Every row gives one point. To make a cloud, some directions were put in groups of two or more. Within a group, all points are equally far from the middle, so they leave a hole (a ring in 2 directions, a hollow ball in 3). The other directions are filled evenly. Then the cloud was stretched, turned, moved and blurred a little. How many holes are there, and how many directions does each take, smallest first?

Cloud:
[[-0.007, -0.099, -0.264],
[0.059, -0.009, -0.092],
[0.052, 0.034, -0.113],
[-0.073, -0.062, -0.186],
[-0.190, -0.084, 0.230],
[-0.152, -0.302, 0.223],
[-0.256, -0.012, -0.010],
[-0.208, -0.124, 0.293],
[-0.033, -0.147, 0.276],
[0.028, -0.103, 0.167],
[0.122, -0.112, 0.145],
[-0.010, -0.245, -0.038],
[0.011, -0.230, -0.084],
[0.020, -0.190, 0.229],
[-0.070, 0.224, -0.051],
[-0.084, -0.263, -0.158],
[0.044, -0.091, 0.153],
[-0.225, -0.197, 0.004],
[-0.084, 0.017, -0.259],
[-0.182, -0.013, -0.111],
[-0.054, -0.043, -0.094]]
Holes: 0

Cloud:
[[-0.079, 0.265, 0.028, 0.175],
[0.047, -0.094, 0.321, -0.106],
[0.210, -0.060, -0.078, 0.081],
[-0.123, -0.039, -0.089, 0.055],
[-0.065, -0.066, -0.141, -0.162],
[-0.045, -0.090, -0.069, 0.088],
[0.278, 0.234, -0.057, 0.070],
[0.284, 0.128, -0.101, -0.065],
[0.058, 0.013, -0.240, 0.007],
[0.066, 0.166, 0.377, -0.043],
[-0.131, 0.034, -0.056, 0.138],
[-0.129, 0.222, -0.104, -0.092],
[0.078, 0.198, -0.041, 0.269],
[0.032, -0.157, 0.063, 0.084],
[-0.038, -0.154, 0.168, -0.016],
[-0.027, 0.312, 0.196, -0.011],
[-0.022, 0.289, -0.057, -0.142],
[0.189, 0.298, 0.158, -0.105],
[-0.074, 0.214, -0.124, -0.166],
[-0.090, 0.213, -0.009, 0.200],
[0.234, 0.326, 0.066, 0.109],
[-0.066, -0.082, -0.026, 0.109],
[-0.034, 0.077, -0.150, 0.170],
[-0.041, 0.248, 0.211, -0.121],
[-0.005, 0.010, -0.231, -0.123],
[0.056, 0.045, 0.067, -0.312]]
Holes: 1 (4)

Cloud, 56 rows:
[[0.045, 0.174, 0.065, 0.059, -0.233, -0.010],
[0.042, 0.037, -0.134, 0.092, 0.207, 0.224],
[-0.171, -0.030, -0.092, -0.015, -0.062, 0.192],
[-0.064, 0.155, -0.162, 0.130, -0.028, -0.027],
[-0.052, 0.038, -0.018, -0.159, -0.044, -0.143],
[0.284, 0.025, 0.129, 0.139, 0.026, 0.102],
[-0.196, -0.255, 0.120, 0.036, -0.001, 0.030],
[-0.130, -0.032, -0.213, 0.208, 0.017, -0.110],
[0.087, -0.064, 0.153, -0.098, 0.033, -0.017],
[0.342, 0.055, -0.160, 0.088, -0.088, 0.088],
[0.073, -0.410, 0.246, 0.019, -0.048, 0.128],
[-0.016, 0.246, -0.361, -0.032, 0.014, -0.036],
[-0.193, -0.057, -0.100, -0.127, 0.145, 0.136],
[0.438, -0.089, 0.079, 0.200, 0.054, 0.094],
[-0.064, -0.037, 0.095, -0.229, -0.213, -0.156],
[0.168, 0.127, 0.100, -0.189, 0.046, 0.035],
[-0.115, 0.143, -0.236, -0.198, -0.031, -0.223],
[-0.212, 0.074, 0.026, -0.001, -0.142, 0.060],
[-0.068, -0.297, -0.169, 0.008, 0.176, 0.011],
[-0.071, -0.083, -0.395, 0.011, 0.080, -0.007],
[-0.049, -0.160, 0.201, 0.104, -0.051, 0.258],
[-0.327, 0.121, 0.002, 0.000, 0.043, 0.100],
[0.012, 0.115, -0.077, 0.087, 0.236, 0.283],
[-0.046, 0.135, -0.017, -0.355, 0.132, 0.076],
[0.007, -0.164, -0.248, -0.252, 0.119, 0.048],
[-0.250, -0.019, 0.206, -0.104, 0.135, 0.096],
[0.224, 0.159, -0.091, -0.029, -0.118, 0.015],
[0.104, -0.051, -0.153, 0.255, 0.092, 0.002],
[-0.182, -0.202, -0.123, 0.160, -0.143, 0.066],
[0.162, -0.149, 0.197, 0.036, -0.058, -0.098],
[0.102, -0.069, 0.154, -0.258, -0.143, 0.180],
[-0.108, 0.027, 0.111, 0.036, -0.007, 0.322],
[0.025, 0.156, 0.276, 0.168, -0.021, 0.215],
[0.055, 0.222, 0.011, -0.092, -0.204, -0.051],
[0.123, 0.245, -0.123, -0.024, 0.064, -0.151],
[0.275, -0.099, -0.068, 0.273, 0.039, -0.163],
[-0.110, 0.245, -0.191, -0.198, 0.066, -0.158],
[0.200, 0.108, 0.125, 0.107, 0.023, 0.189],
[-0.086, -0.115, 0.140, -0.024, 0.127, -0.068],
[0.211, 0.084, 0.191, 0.114, 0.062, -0.115],
[-0.162, -0.292, -0.149, 0.137, 0.052, -0.010],
[-0.092, -0.007, -0.103, 0.287, 0.084, 0.117],
[0.069, 0.181, -0.059, 0.236, -0.111, 0.049],
[0.122, -0.101, -0.378, -0.014, -0.123, 0.017],
[0.197, 0.004, 0.226, -0.034, -0.126, -0.047],
[-0.165, 0.106, -0.250, -0.175, -0.120, -0.143],
[-0.093, -0.180, -0.104, 0.095, -0.106, 0.277],
[-0.080, -0.018, -0.005, -0.169, 0.082, 0.023],
[-0.140, 0.046, -0.394, -0.222, -0.078, -0.126],
[0.137, -0.201, -0.239, -0.005, -0.164, 0.031],
[0.245, 0.009, 0.128, 0.234, 0.077, 0.150],
[0.125, 0.190, -0.200, 0.079, -0.213, 0.022],
[0.103, -0.291, 0.007, -0.086, -0.058, 0.056],
[-0.057, -0.016, 0.197, -0.005, 0.164, 0.094],
[0.026, 0.021, -0.178, 0.323, 0.203, -0.211],
[0.117, 0.057, 0.018, 0.226, 0.277, 0.122]]
Holes: 0
